Rows are points. Each copy is the shape, with its points in the same order, turned, moved and blurred by noise. Say if it was mirrored as well.
(in the rows, 128 means zero)

Shape:
[[159 103 129]
 [ 47 159  63]
 [ 57 126 145]
 [225 165 151]
 [121 104 145]
 [152 117 155]]
Copy 1, 6 rows:
[[146 106 127]
 [ 27 114  37]
 [ 40 113 124]
 [192 188 122]
 [102 101 135]
 [129 133 141]]
Copy 1 is: only turned
Copy 2, 6 rows:
[[163 115 134]
 [ 57 162  62]
 [ 64 117 147]
 [230 188 163]
 [126 107 151]
 [157 121 163]]
Copy 2 is: only turned
Copy 3:
[[154  97 116]
 [141 226 159]
 [ 75 148 138]
 [171  75  26]
 [113 107 119]
 [117  92  99]]
Copy 3 is: mirrored

Shape, 9 rows:
[[154 121 143  97 108  53]
 [123 108 110 115 164 195]
 [175 111 108  94 158  16]
 [143 159 152 159 165 165]
 [203  92 106 120 110  48]
 [118 132 138 176 160 137]
 [152 159  90 122 146 148]
 [107 139 113 175 143 130]
 [124 139  90  99 133 168]]
Copy 1:
[[125 130 224 121 146 113]
 [156 106  80  95 118 143]
 [135 105 224 127 216 131]
 [182 156  92 135 126  97]
 [142  76 223 168 169 129]
 [139 135  94 138 148  81]
 [156 140 116 149 140 165]
 [114 132  98 154 145 100]
 [135 135 104 117 119 173]]
Copy 1 is: mirrored
Copy 2 (9 x 6):
[[167 124 130 120  96  65]
 [117 100 121 122 161 198]
 [196  90 108 115 145  29]
 [142 151 139 179 163 172]
 [209  78 101 137  86  68]
 [115 125 124 191 155 137]
 [163 142  90 132 156 159]
 [109 138  93 176 145 135]
 [130 133  93 102 145 173]]
Copy 2 is: only turned
Copy 3:
[[130 111 144 106  93  58]
 [157 116  92 101 139 194]
 [153  97 110  81 123   7]
 [152 184 116 158 160 153]
 [188  99 114 116  73  39]
 [138 131 113 166 166 133]
 [146 153  71 113 119 127]
 [129 134  83 180 140 127]
 [135 133  78  97 105 163]]
Copy 3 is: only turned

Shape:
[[159 126 177  69  61 126  55 206]
 [ 91 154 139 207  81 151 118  81]
 [179 135  98 109  68  97  82 161]
 [140 143 121  99 168 198 137 148]
 [149  21 144  89  92 148 114 140]
 [110 111 206 247 130  75 135  78]
 [182  70 154 121  49  98 149 196]
 [158 111  87 103 136 168  98 197]
 [116 156 191 171 125 139 162  46]
 [144 134  87  69 150 145 100 140]
 [ 87 102 119  66 136 141 147 171]]
Copy 1:
[[134 148 197 139 102 164  59 245]
 [109 148 168 199  67 156 155  71]
 [185 149 130 179 108 160  99 190]
 [102 156 144 126 191 172 115 113]
 [ 93  55 120 119 110 156  85 169]
 [142  81 232 199  72  74 183  63]
 [142  78 150 130  93 157 160 229]
 [108 132 120 166 190 170  99 173]
 [125 132 207 115  83 139 157  28]
 [128 161 104 134 179 137  86 137]
 [ 65 153 108 107 140 109 118 172]]
Copy 1 is: only turned
Copy 2, 11 rows:
[[163 114 189 133  34 130  11 150]
 [ 76 153 127 180 132 122 133  76]
 [193 115 110 122  75 126  62 128]
 [127 165 171  86 148 198  91 149]
 [148  36 179 154 103 196  65 141]
 [111 118 184 230 182  65 146 113]
 [192  71 182 158  53 134 125 174]
 [162 141 123 112 116 207  56 190]
 [ 94 135 196 143 171 111 159  59]
 [160 122 122  65 141 172  54 139]
 [ 99  92 165  72 117 159  76 192]]
Copy 2 is: only turned

Shape (12 x 9):
[[162 164 152 107 162 167 101 105 156]
 [108 180 154 143 136 102  64  60 169]
 [131 159 149 173 194 159 111  37 138]
 [140  90 125 138 166  88  59 144 106]
 [209 151 138 121 161  82 234  95 135]
 [140 117 120 133 133 147 145 215 153]
 [137  81 163 123 140  71 202 158  87]
 [134 157 114  78 159  82 168  63 152]
 [150 152 124 162 127 148 110 192 139]
 [134 134 100  71  80 110  71 146  90]
 [173  96 126  53  70 103 113 151 134]
 [133 112  94 184 113 130 154 148 170]]
Copy 1, 12 rows:
[[136 188 142 129 137 155  94 112 191]
 [ 96 135 128 155 146  96  59  50 169]
 [137 212 119 180 113 132 102  33 176]
 [170 164  73 143  97  67  97 135 118]
 [166 162 158 122 175 131 222 105 116]
 [110 151 106 159 109 140 142 221 165]
 [128 148 142 105  80  94 198 155  98]
 [109 166 108  78 166 114 149  55 144]
 [124 156 117 191 132 138 111 192 148]
 [119 110  80  74 110 135  59 153  92]
 [161  77 110  61 130 127 113 159 153]
 [112 106  78 192 127 125 172 138 155]]
Copy 1 is: mirrored
Copy 2 (12 x 9):
[[157 158 139 103 144 197 119 117 126]
 [103 189 144 141 127 141  83  70 138]
 [122 158 139 181 148 212 141  57 115]
 [123  81 134 150 175 107  93 141 105]
 [249 155 109 138 128 117 214  81 109]
 [152 105 110 105 125 137 171 205 161]
 [172  81 154 128 127  67 222 130 102]
 [161 176  93  97 146 113 168  52  99]
 [148 133 123 142 113 152 133 203 146]
 [126 119 112  72  96 104  84 162  65]
 [181  91 123  43  92  94 105 138 107]
 [141 108  79 154  86 132 162 144 172]]
Copy 2 is: only turned
Copy 3 (12 x 9):
[[167 172 122  80 167 170 118 123 130]
 [103 204 133 108 144 139  85  95 165]
 [111 176 140 137 192 185 138  72 107]
 [136 107  97 128 172  75  65 122 105]
 [186 147 112  81 153  55 233  59 133]
 [167  93 115 110 154 100 166 206 153]
 [129  71 141 110 125  43 198 103 107]
 [120 161 103  44 150  97 174  53 165]
 [158 144 117 133 155 120 144 193 136]
 [131 139  68  79  73  96  94 162 116]
 [178  99  91  68  74  91  98 129 150]
 [142 110  98 168 150 113 167 133 190]]
Copy 3 is: only turned

Shape:
[[175 114 148 138 105 101 118 146  71  89 153  51]
 [176 139 153 153 107 148  67 146  73 140 137  80]
 [125 144  29 160 146  83 152  99 134  94 131 183]
 [133  90 191 131 122 145 103 131  28 107 172 125]
 [157 159 110  41 155 115 105 151 116 130 124 115]
 [130 165 137  93 239  99 176 129 137 183  33  90]
 [148 148  42 170 140  84 202  66 166 152 191 197]
 [112 134  88 123  77  37 182 114 172 111 142 157]
 [183 178 186 144 117 144 124 162  64  64 193  87]
 [ 85 183  78  67 160 118 190  85 126 137  92  91]
 [116 109  53 188 158 105 138  98 120 124 227 137]
 [159 114 152 151 121 183 135 189  83  89 140 121]
 [157 109 163  86 113 160 135 196 102 134 149  50]
 [104 199  87  62 188  68 184 191  73 194  68  93]
 [148 164  84  95 104  86 196  88 130 183 118 156]
 [105 176  44 134  57  94 180 100 144 144 119 137]
 [ 63 209 127  82 186  87 147 145 160 201  84 116]]
Copy 1 (17 x 12):
[[144  95 124 109 117 126 135 161  60  52 174  76]
 [170  91 162 135 108 141  92 163  66 118 181  89]
 [149 101  51 136 156  99  88  56 123  96 126 200]
 [100  38 164 105 137 174 155 155  64 121 178 116]
 [183 140 126  34 168 114  94 150  73 122 135 157]
 [221 134 100  72 239  65 149 112 115 171  77  83]
 [177  84  50 132 145  60 127  41 181 101 200 227]
 [109 133  88 113 111  30 129 101 143  63 134 192]
 [145 120 167 137 147 168 157 175  52  60 221 122]
 [162 185  75  57 168 100 157  69 117 147 117 127]
 [117  71  45 138 156 106  87  70 125 102 227 148]
 [146  89 125 149 143 193 134 195  97 104 154 129]
 [148 122 123  66 130 140 139 232  96 120 167  89]
 [197 164  48  65 193  45 157 143  26 187  96 131]
 [197 120  91  87 107  48 153  84 131 145 138 188]
 [142 169  67 133  80  63 117  74 131 120 131 174]
 [150 182 112  80 219  25 119 122 109 197 118 130]]
Copy 1 is: only turned
Copy 2:
[[177  58 142  97  85  97 152 188  88  89 140  63]
 [181 108 162  71  80 118 105 186  99 105  97 110]
 [ 76  95  95 162 136  56 208 139 164 117 128 168]
 [124  78 197  45 116 131 151 155  35  88 134 117]
 [147 107  59  87 179 112 131 162 102 141 112 102]
 [113 149 142 134 211 114 171 168 146 213  59  25]
 [105 113 119 145 127  56 240  96 198 164 188 179]
 [131  77 103 209 142  57 180 111 112 147 182 137]
 [197 109 146  82 106 157 180 195  76  54 174 108]
 [ 92 160  71 157 153 111 192 100 111 159 106  48]
 [ 61  93 139  97  89  59 188 140 174 105 197 146]
 [142  63 162 107 110 189 158 192  99 101 122 129]
 [165  67 122  82 108 176 112 179  86 151 141  57]
 [ 94 156  73 143 162 109 176 210  73 233  93  53]
 [147 131  95 155 127  80 194  93 116 211 130 125]
 [124 124  86 212  75  80 177  92 118 159 137 145]
 [ 96 196 114 165 201 111 117 155 119 209 127  63]]
Copy 2 is: mirrored
